Each row is a point. To make a cloud, some directions were put in groups of two or more. Within a group, all points are equally far from the middle, so they leave a hole (a ring in 2 directions, a hollow ball in 3). The other directions are filled evenly. Then the cloud was stretched, turned, moved and blurred a little. Count the holes, and give their numbers of directions, smallest first.
In the rows, 128 means zero.

Cloud:
[[139  85  92]
 [139 102  87]
 [141 105 182]
 [168  98 100]
 [ 79 137 162]
 [ 96 139  99]
 [150 126  97]
 [159  80  98]
 [126  68 170]
 [137  80  95]
 [ 73 124 128]
 [121  71 113]
 [ 79 104 138]
 [132 147 155]
 [136  60 164]
 [148  57 162]
 [ 92 111 103]
 [153  72 101]
 [ 89 113 174]
 [109 128  90]]
Holes: 1 (3)

Cloud, 27 rows:
[[135  75  86 141]
 [115 156  82 150]
 [186 129  74  86]
 [ 93 134 133 146]
 [146  83 145  89]
 [164  69 139 123]
 [174  97  82 179]
 [163 177  91  97]
 [166  84  84 173]
 [116 151 113 167]
 [188 114  61 132]
 [151  83 122 187]
 [147 154 126  75]
 [127 121  73  86]
 [195 154  85 119]
 [147 159  57 112]
 [128 146 149 124]
 [131 141 152 117]
 [110  81  99 122]
 [163 112 150 104]
 [ 96  95 110 153]
 [126 151 112  63]
 [120  89 161 143]
 [133 113 115  60]
 [157  73 144 111]
 [127  84 128  79]
 [119 118 147  77]]
Holes: 1 (4)

Cloud, 56 rows:
[[136 147 150  55  67 115]
 [141 105 157  97  68 192]
 [ 90  95 136  84 111 162]
 [ 90 135 105 183 188  82]
 [125 111 108 184 181 112]
 [103 123  89 130 139  89]
 [128 124 112 185 172  53]
 [179 147 130  97  51 146]
 [160 159 129  98  82  80]
 [181 145 125  76  93 138]
 [162  87 154  85 163  93]
 [147 150 144 101  83 181]
 [161 127 101 126 195  87]
 [189 136 106  89 120 102]
 [ 83 101 143 120 103 189]
 [101 170 132 112 161 141]
 [ 74 113 141 197 171  99]
 [114 105 119 157 185  63]
 [ 98  96 136 140 172 128]
 [ 95 141 101 181 159  97]
 [ 98 116 164 120 150 148]
 [110 129 161  76  76 110]
 [ 86 129 147  42  91 155]
 [ 67 107  86 107 125  99]
 [145 128  86  94 102  92]
 [ 77 127  88 171 137 153]
 [154 160 133 112 148 116]
 [158 150 135  93  68 164]
 [161 111 169  94  90 111]
 [141 114 164 120  54 188]
 [119 129 110 210 165 104]
 [146 143 110 179 141  85]
 [161 153 118  98 118  93]
 [160  89 152 108  92 101]
 [141 164 157  99 119  86]
 [ 96  99  90 146 127 165]
 [ 95  94 107 141  94 126]
 [111 162 111 165 108 111]
 [118 168 150  98  93  92]
 [106  93 121 156 158 136]
 [132 153 110 130 117 166]
 [160 159 129  83 140  69]
 [157 113 158  84  89 217]
 [132  82 133 140 100 170]
 [ 92  99 147 147 183 160]
 [100 127 166  84 131  86]
 [180 132 105 131 157  98]
 [122 131  98 126 191  55]
 [109  91 111 162  97 148]
 [ 74 110 100 179 131 142]
 [133 149 148  77  92 158]
 [142  82 127 145 111 141]
 [105  95 122 131 108  83]
 [ 77 112 138 181 155  80]
 [107 127 161  93  97 165]
 [ 95 134 112 207 200  84]]
Holes: 1 (2)

Cloud:
[[ 67 185 152  93  93 105 161  88]
 [120 183 172 111 117 130 142  44]
 [ 52 155  82  96 107 135 150 140]
 [107 177  91 141  87 131  89 173]
 [158 106 170 121 124 136 106 192]
 [156  78 111 139 133 109 160 135]
 [ 93 155 180 134 147 143 142 174]
 [104  85 146 155 144  94 128  92]
 [101 138 122 108  93 168 151 166]
 [159 140  85 134  81 140 129 130]
 [137 108 130 115  66 159 123 146]
 [111 146  67 185 123 153 111 160]
 [ 58 140  99  71 143 104 134 110]
 [104 126 156 101 186  97 180 104]
 [ 83 190 153 105  79 100 166  82]
 [ 62 102 111 187 101 145  92 118]
 [157 106 120 100 169 112 165 122]
 [ 87  92 195 117 142 133 131 140]
 [ 79 130 128  50 109 184 146  70]
 [ 75 180 146 117 153 166 195  58]
 [ 90 198 187  96 104 153 140  60]
 [154  84  86 120 172 128 123 173]
 [ 91 192 151 130 101 128 143 161]
 [154 126 129 140 179  98 161 165]
 [ 88 184  65 152 118 108 126 108]
 [136 100  72 133 100 158 136 111]
 [147 157 145  94  54 135 172 103]
 [ 96  72 129 112 136 132 195 130]
 [102 149  95  61 147 119 133 127]
 [ 70 156 197  95 144 181 203  79]
 [153 117  96 115 187 156 106 163]
 [175 114 152 123 103 100 116 163]
 [111 119  91 133 116 146  90 223]
 [113 121  60  93 137 114 166 132]
 [ 79  64  95 133 144 123 165 128]
 [137 125 151 114  57 155 164  89]
 [ 73  97 147 122  95  99 121  97]
 [ 90 132 163 134 143 149 153  36]
 [115 147  56 129 117  97 124 105]
 [ 88 125 146 148 111 164  95 179]
 [122 117 153 157 113 185 183  94]
 [132 143 183 181  99 149 138 145]
 [106 146 118  65 170 134 127 115]
 [ 81  99 194 137 117 138 151 156]
 [138 104  99 141  90 182 139 103]
 [188 135 177 126 106 142 113 166]
 [132  68  76 111 150 126 143 168]
 [132 195 148 122 101  94 134 135]
 [ 85 110 135 145  91  94 170  73]
 [110 183 137 106 109 113 165 176]
 [174  85 104 109 129 157 144 102]
 [144 140  74 142 121  95 150 142]
 [106 140  82 168 130 154 154 155]
 [ 70 111 142 179 122 150  80 108]
 [ 83 100 149 128  72  91 158 132]
 [106  63 104 128 153 116 151 113]
 [150 145  89 121  94 120 155 101]
 [ 95 153  46 164 119 154 126 141]
 [144  75 100  73 150 170 148 109]
 [ 96 168 172 120  93 176 158 142]
 [163 167 133 144  84 144 122 160]
 [161  98 160 118  81 124 140 167]
 [ 68 134  80 105 138 150 160  56]
 [ 77 186 135 153  98 142 169  62]
 [ 77 116 160 121 158 188 126 141]
 [173 148 116 138 124 126  90 142]
 [ 67 153 130  74 133 112 199  91]
 [ 78 174 162 135 135 137 110 159]
 [ 84 130 110 151 129 167 184 124]
 [ 90  68 107 147 186 149 102 131]
 [ 75 166  66  81 118 150 142 135]
 [128  99 186 133 107 164 132  66]
 [ 52 134 134  89 126 149 193  89]
 [103 134  54 128 106 154 152  98]
 [ 94 141  64 126 127 141 173 150]
 [127 144 111 142 174 148  89 101]]
Holes: 2 (2, 4)

Cloud:
[[104 143 187 134 130 120 208 139 148]
 [102 167 139 186 135 145  55 157 120]
 [107 121 160 201 130 132 178 148 146]
 [121 121 189 160 123 181 147 133 176]
 [177 121 132 124 124 113  91 182 133]
 [136 127 121 108  81 110 116 188 124]
 [ 80  99 163  62 155 165 109  86 129]
 [157 140 135 181  98 103 179 132 146]
 [120 110 165  91 150 183 202  95 114]
 [153 105  83 117 105 112 103 104 194]
 [141 103 153  80 108  96 210 108 145]
 [ 94  52 141  99  76 134 136 147  97]
 [ 89  85 188 129  80 144 137 155 163]
 [ 62  90 140 106 168 124 175 104  93]
 [116  96 127 108 173 191 159  58 109]
 [140 109  72 181 105  88 133 171 157]
 [ 64 107 111 178 131 122 110 106 116]
 [189 110 144 121 145 176 147  65 162]
 [ 97 160 215 135 143 109 129 122 103]
 [122 123  55 116 155 136 150 135  90]
 [109 150 101 165  99 200 113 148 113]
 [139 138 203 105 183 155 136  82 127]
 [197  86 119 145 115 149 140 123 168]
 [157 130  81 134 145  65 156  89 146]
 [118  81 148 143 102 142 125 125  60]
 [156 120 187 129 115 184 129 138 183]
 [125 115 138 140 124 162 118 113  41]
 [160  98  98 157  92 183 124  77 163]
 [ 86  77 107 168  72 132 144 102 135]
 [121 138 182 121 177 136 164 159 151]
 [148 161 180 162 115 101 119 146 137]
 [100 155 200 142 155  93 132 103 117]
 [175 127  96 112  90 125 139 141 179]
 [160 127 149 139  74 128 181 132 186]
 [110 115 120 115 105 189  81  95  68]
 [ 77 126 122 161 135 132 139 170 155]
 [152 120 121  83 153 156 195 131 120]
 [158 117 102 166 139 164  56 125  84]
 [ 81  97 131  90 143  89  87  76  79]
 [132 117 145  91 106 221 119  95 123]
 [170 143 119 180 148 102 110 119 119]
 [102 106 149 153 170  89 117  99  91]
 [ 98 164 160 102 122 155  49 121  85]
 [144  67 151 135  90 168 182 142 155]
 [152  88 117 159 147 177 142  55 131]
 [110 136 214 131 100 181 110 153 148]
 [204 116 136 134 142 150 179 123 141]
 [ 83 171 150 201 123 171  94 134  90]
 [132 122  97 150 127  68 193 146 130]
 [125 117 124 110 178 111 138 126 170]
 [186 116 116 118 161 139 192 113  96]
 [ 98  66 189  77 166 141 185 109  83]
 [165 131 130 116 113 111 109 191 160]
 [123 124 146 160 134 116 176 165 184]
 [ 92 109 137 142  33 152  99 139 158]
 [155 169 125 186 152 143  90 141 158]
 [ 78 131 121 112  58 117  61 145 122]
 [171 188 151 160 120 172 160 112 142]
 [188 153 121 117 138 100 128 113 125]
 [117 166 157 159 135 165  89 204 136]
 [105 125 126  89 110  70 118 183 129]
 [108 165 133 107 163 151 101 181 109]
 [126 137  95 119  99  89 100 192 141]
 [175 141 147 104 157 127 203 118 156]
 [158 127 165 114 122 114  84 109 117]
 [166 138 127 182 149 167  84  96 136]
 [103  92 183 106 161  86 117 128  89]
 [ 57 113 121 164 131  94 104 151  62]
 [ 80 137 128 153 145 174  99  80  60]
 [150  95 132  31 133  95 167  75 130]
 [113 138 103 115 134 101  92 166 167]
 [134 111 146 202 100 169 162 147 106]
 [116 110 202 154 130 107 144 138 122]
 [100 111 112 173  81 157  91 175 176]
 [162 143 160 185 104 129 120 148 126]
 [139 125 135 111 179 154 145  86  38]
 [ 94 132 112 136 141  71 116 131 165]
 [ 83 132 169  94  71 175  68 136 128]
 [156 185 176 130 156 145 113  89  95]
 [ 90 114 102 125  82 183 143 112 151]
 [ 58 131 116 151 144 131 157  83 113]
 [132 163 144 165 143 144  54 139  83]
 [ 77 139 142 119 103 191  67 132  85]
 [ 99 174 106 139 135 112 175 140  96]
 [ 93 149 200 187 110 143 126 146 143]
 [133  65  95  47 106 120 130  87 114]
 [109 121  91 125 121  82  88 181 150]
 [152 172  87 119 147 112 147 122  92]
 [181 118  93 115 121  85 133 103 139]
 [161  94  65  85 147 104  92 141 110]
 [177  99  95  78 107 120 153 123 151]
 [ 70 121 210  99 131 121 126 144 135]]
Holes: 1 (8)

Cloud (93 x 9):
[[167  95 152 167 136 118 183 145 138]
 [107 147 190 136 160 123 145 163  82]
 [ 83 134  67 165 192 145 157 132 162]
 [107 176 137 221 112 152 181 118 130]
 [165 148  84 133  67 202 154 188 109]
 [164 122 124 214  83  99 128  92 149]
 [ 90 166 152 142 122 110 116 103  98]
 [152 196 134 118 153 106 117 167  98]
 [123 160 166 189 138 175 145 159 114]
 [162 168 191 113 123 101 150 103 154]
 [186 116 131 189 136 142 112 127 120]
 [120 101 120 194 124 108 170  85 157]
 [120 146 181 133 107 138  65 156 102]
 [107 122 209 174  92  91 136 131  87]
 [116 113 176 156 159 148 100  98  66]
 [ 75 130  80 129 159 138 206 108 125]
 [133  85  94 116 182 117 135  80 138]
 [119 190 156 130 150 180 117 122 137]
 [117  85 127 156  81 134 142  99 153]
 [144 135 133 150  79  68 152 154 110]
 [151  79 144  72 101 112 136 124 107]
 [106 170 143 107 184  94 122 151 171]
 [152 214 139 153 168 119 122 137 137]
 [183 157 124 141 112 159 196 106 122]
 [ 84 119  93 160 154 159 169 113 100]
 [112 170 144 186 126  94  99 187 133]
 [133 205 173 165 119 132 148 161 113]
 [185 110 149 155 128 102 139 112 127]
 [170 175 156 126 120 117 180 103 143]
 [145 164 130 229  85 196 127 150 119]
 [ 98 187 143 137  93 111 133  97 128]
 [144 193 125 120 143 179 141 124 114]
 [189 162 154 153 124 165 113 137 161]
 [122 132 181 131 123  91 164 123  99]
 [ 54 160 145 132 161 116 136 110 116]
 [148 150 146 159  92  78 125 173 180]
 [100 168 154 116 142 203 151 119 128]
 [127 150 169 151  85 115 136 105 106]
 [131 116  87 111 117 162 155  37 165]
 [107 130  53 182  77 129 165 155 117]
 [180 126 105  78 100 150 134 123 164]
 [103 105 129 181  98  52 149 105 116]
 [162 148 142 135 197  75 141  79 135]
 [136 137 115 105 157 160 146 116  72]
 [134 145 139 145 150  71 176  65 125]
 [ 83 128 163 165 140  16 102  98 162]
 [132 228 162 118 135 122 123 156 120]
 [124 116  77 182 146 113 114 129 144]
 [100 159 112 181  94 136 117 108 107]
 [190 155 193 122 168 109 101 120 116]
 [140 193 106 130 105 157  71 121 166]
 [148 202 134 125  91 187 176 149 146]
 [129 180 172 162 172  51 101 158 117]
 [134 102 164 150 127  80  79  66 129]
 [ 99 107 144 187 217  86 137  98 121]
 [127  89 174 120  97  93 108 101 134]
 [124  81 164 168 183  52 141 113 120]
 [162 111 124 102  88 100  97 107 142]
 [ 89 181 101 136 133 116  86  91 121]
 [149 176 144 209 119 160 127 157 114]
 [107 148  81 136  68 159 140 156 128]
 [142 161 158 190 110  96 111  46 172]
 [104 199  92  92 133 162 115 160 161]
 [134 145 110 105 110  87 139  95 165]
 [182 162 102 121 128 169 107 147 154]
 [136 151  71 156 110 106 194 130 180]
 [187 128  94 114 156 146 152  71 148]
 [164 145 154 156  98 113 117 129 171]
 [193 131 101 114 127 149  96 119 134]
 [134  88 126 141 110  76 119 133 143]
 [128 135 145 168 138 193 197 146 105]
 [175 124  99 114  78 123 153 152 153]
 [113 146 107 208  90 120 197 140 153]
 [137 151 128 178 104 139 158  43 110]
 [117  89 144 147 145  66 100  68 132]
 [159 130 102 131 141  74  85 144 114]
 [112 104 118 185 136  72 113 166 152]
 [142 139 131 138 109 178 143 120  85]
 [ 82 199 131 207 147  60 102 132 134]
 [166 130  91 129 126  85  87  89 136]
 [ 74 187 130 209  77 142 128 139 150]
 [167 152 139  86  98 142  49 164 111]
 [126 173 124 128 146 169 191 122 117]
 [149 129 113 192 114  98 156 123 171]
 [179 141 110 131  87 108 170 175  84]
 [112 157 117 117  75 177  93 162 124]
 [ 73 116 111 150 186 100 119 129 146]
 [136 138 150 143 150 134 128 114  58]
 [155 163 174 129 166 144 132 136  70]
 [195 135 160 153 134  62 148 148 124]
 [159 111  76 139  77  96 166 170 143]
 [ 94  88  76 156 135 122 206 104 148]
 [130 160 141 108 106 142 165 171 110]]
Holes: 1 (2)
